Each row of a before or after table is a point. The points were changed in one or more steps. Then noise was added and the rows were shuffled. The steps act on how far a point lies along the listed directions, d1 being the first. Write out the steps. A step turns or swaps two directions, mirrors them in a line or flattens them onto one, adds a multiple of one to another, or multiplies one. Angles are multiples of 10 degrees, from the lower direction toward the higher: turns from -170 to 170, lines from 10 to 170 but not 90. Use the fewest steps. Two steps may share a direction if one is a turn and the other turns, adds or multiplies; they go together, in the order done. Otherwise the lowest direction goes first.
(in the rows, 128 means zero)

Directions:
(1): [ 74 143 170]
(2): [125 192 101]
(3): [ 83 106  79]
Before (9 x 3)
[[128 152 192]
 [127  96 145]
 [168 101 102]
 [158 126  83]
 [131 173 144]
 [174  98 125]
 [179  83  92]
 [123 144  95]
 [128  47 137]]
After (9 x 3)
[[ 89 167  99]
 [221 130 233]
 [ 68 126 109]
 [125 190  79]
 [131 177 104]
 [154 124 111]
 [170 182 128]
 [144 133 207]
 [154 117  37]]
Steps: turn d1 and d2 by -100 degrees; multiply d3 by 2.5

Directions:
(1): [108 182  59 196 118 127 142 126]
(2): [ 81  83 158 187 181 128 128  88]
(3): [133 157 156 132 136 230 156 127]
(4): [207  85 111 159 100 135 150  80]
(5): [ 87 137 132  91  98 109 205  77]
Before (12 x 8)
[[101 179 139 126 155 216  88 193]
 [156 155 122 192 140 249 135 131]
 [ 56  62 171 166 172 129  98  93]
 [107 110 147 173 171 123  91 104]
 [100 140  96 135 126  95 131 148]
 [ 99 156 133 152 157  98 116 132]
 [ 85 150  74 116  94  65 119 135]
 [ 91 190 103 135 115 133  84 184]
 [ 89 206 149 110 125 220 151 181]
 [109 142 164 132 179 148 106 171]
 [ 90 144 113 196 168 109 110 134]
 [ 97 108 174  85 151 113  94 135]]
After (12 x 8)
[[141 132 149  94 121 142  55 189]
 [154 109 105 107 115 102 110 161]
 [151 158 111 144 138 107 106 151]
 [108 118 118 185 162 122  90 119]
 [148 182  92 125 112 108 108 180]
 [170 131 174 132 142 238 106 175]
 [126 164 132 162 170 150 105 181]
 [105 198 144  84 119 230 174 150]
 [ 99 190  88 157 125 113 110 139]
 [ 96 172  44 205 106 132 106 135]
 [119 151 158 117 166 225  73 194]
 [173  89 112 104 101  84  81 140]]
Steps: turn d1 and d2 by -100 degrees; swap d4 and d5

Directions:
(1): [ 97 151 114  84 120 120 145 169 183 100 108 225]
(2): [162  89 160  20 108 134 177 119 122 141 151 110]
(3): [ 74 145 155 116 122  71 100  51 144 136 197 145]
(4): [ 77  38 111 125 160  78 137 116 111 154  67 136]
(5): [ 86 145  95  86 184 157 124 110  87  40 129 100]
Before (10 x 12)
[[154 137 147 224  97 134 111 140 122 176 104  97]
 [ 14 120 138 101 167  44  86  60 145 100 159 192]
 [160  87 107 121 135 177 171 142  94 108  81 139]
 [157  68 118  90 126 104 157 139 142 149  87 132]
 [168 101 128 129 130 186 166 148  72 140  80  50]
 [170  78 140 178 113 133 120 146 115 156  72  82]
 [ 65  74  97 101 150 112 155 163 138  99  84 198]
 [175 198 175 245  74 126  97 157 159 197 148 148]
 [155 211  92 205 128 192  98 153 128 107 139 109]
 [130 172 145 101  94 129 138 103 173 101 172 126]]
After (10 x 12)
[[151 138 146 220  98 134 111 144 128 173 102 105]
 [165  83 107 129 136 179 169 135  82 112  86 121]
 [170  99 129 134 130 188 165 143  70 142  81  41]
 [115 183 140  80  89 126 145 123 198  86 162 171]
 [ 83  59 107 129 155 119 144 137 105 117  96 136]
 [ 32 108 143 124 171  47  77  38 115 116 170 141]
 [134 226  82 177 123 186 108 184 168  86 124 176]
 [178  72 145 187 117 135 115 135 102 163  75  58]
 [157 213 166 218  70 122 108 182 194 179 136 209]
 [169  56 122 109 128 109 150 120 118 162  94  89]]
Steps: add -1 times d4 to d1

Directions:
(1): [118  91 142 137  95 114 150 167 178  98 226 170 170 102 164 182  78 116]
(2): [ 75 104  76  86  99 124  75 102 168  86 171  62  61 149 168  99 137 127]
Before (13 x 18)
[[144 133 151 147 154 139 184 147 113 142 130 179 167 119 137 147 107 129]
 [121 128 111 112 135 133 122 102 107 141  96  88 113 139 116 108 163 139]
 [114 143 110 116 117 130 139  99 111 117 129  91 106 136 128 123 138 129]
 [113  98 138 116  96 113 157 164 162 111 186 133 156 116 135 164  95 122]
 [122 130 130 148 135 144 121 124 143 108 125 127 128 119 125 135 113 111]
 [112 118 116 127 125 115 125 128 157 107 168 127 132 104 131 152 127 116]
 [122 135  86  97 119 147 103  99 113 119 100  90  87 137 127  91 157 125]
 [123 103 100 107 116 133 107 142 159 106 171 120 125 144 142 134 134 116]
 [ 96 106 102 112  88 106 121 135 191  77 207 111 116 147 182 153  97 124]
 [103  87 119 116  98 114 104 128 159 100 201 117 104 110 152 140  98 118]
 [149 125 146 153 111 119 158 154 127 143 149 167 180 102 130 170  82 119]
 [178 169 152 159 196 143 141 104  48 178   7 126 155 132  67  85 165 133]
 [160 132 171 156 171 140 182 168 106 166 120 190 186 114  95 171 116 125]]
After (13 x 18)
[[105 106  86  97  93 138 109 121 150  95 171 106 101 122 155 121 126 113]
 [137  98 160 147 116 116 149 153 136 127 179 170 160  90 126 164  86 118]
 [108 131 114 117 105 124 144 111 127 106 160 103 116 129 141 141 121 128]
 [ 98 108 101 102 112 126 111 112 140 113 153  83 108 133 144 122 144 132]
 [141 107 124 128 124 135 132 159 147 120 170 156 161 130 130 157 117 115]
 [165 157 143 157 139 129 152 131  87 175  74 143 163 112 101 133 117 128]
 [149 122 166 141 128 121 181 168 118 149 123 160 184 113 100 161 109 127]
 [150 158 142 132 194 159 143 124  75 175  48 128 126 141  76 109 166 134]
 [146 154 134 136 172 146 161 119  88 153  77 146 133 136 118 111 138 140]
 [106 137  79  99 156 140  68  63  98 124  59  35  66 164 118  42 178 135]
 [130 124 135 143 138 120 146 140 132 129 147 151 154 102 113 160 127 116]
 [147 124 155 153 110 107 176 166 162 113 183 184 190 125 150 189  76 123]
 [125 135 138 150 136 145 126 119 138 109 120 127 132 118 121 136 114 113]]
Steps: turn d1 and d2 by -70 degrees
